Each point is reached from the start by the listed moves, each made 0, 1 or 2 times, or once backwards (-1), plus a little noise. Is the number of moves made odd or even? Then give how often each move was made.

Moves:
(1): [ 0.27 -0.14 -0.22 -0.09]
(2): [ 0.20  0.34 -0.10  0.00]
(3): [ 0.23 -0.09  0.43 -0.09]
Start: [-0.06  0.09 -0.03  0.21]
Points:
[ 1.15 -0.03  0.28 -0.15] -> odd (2, 1, 2)
[-0.21 -0.29 -0.58  0.20] -> odd (1, -1, -1)
[0.53 0.73 0.83 0.12] -> odd (-1, 2, 2)
[ 0.40 -0.09  0.82  0.03] -> even (0, 0, 2)
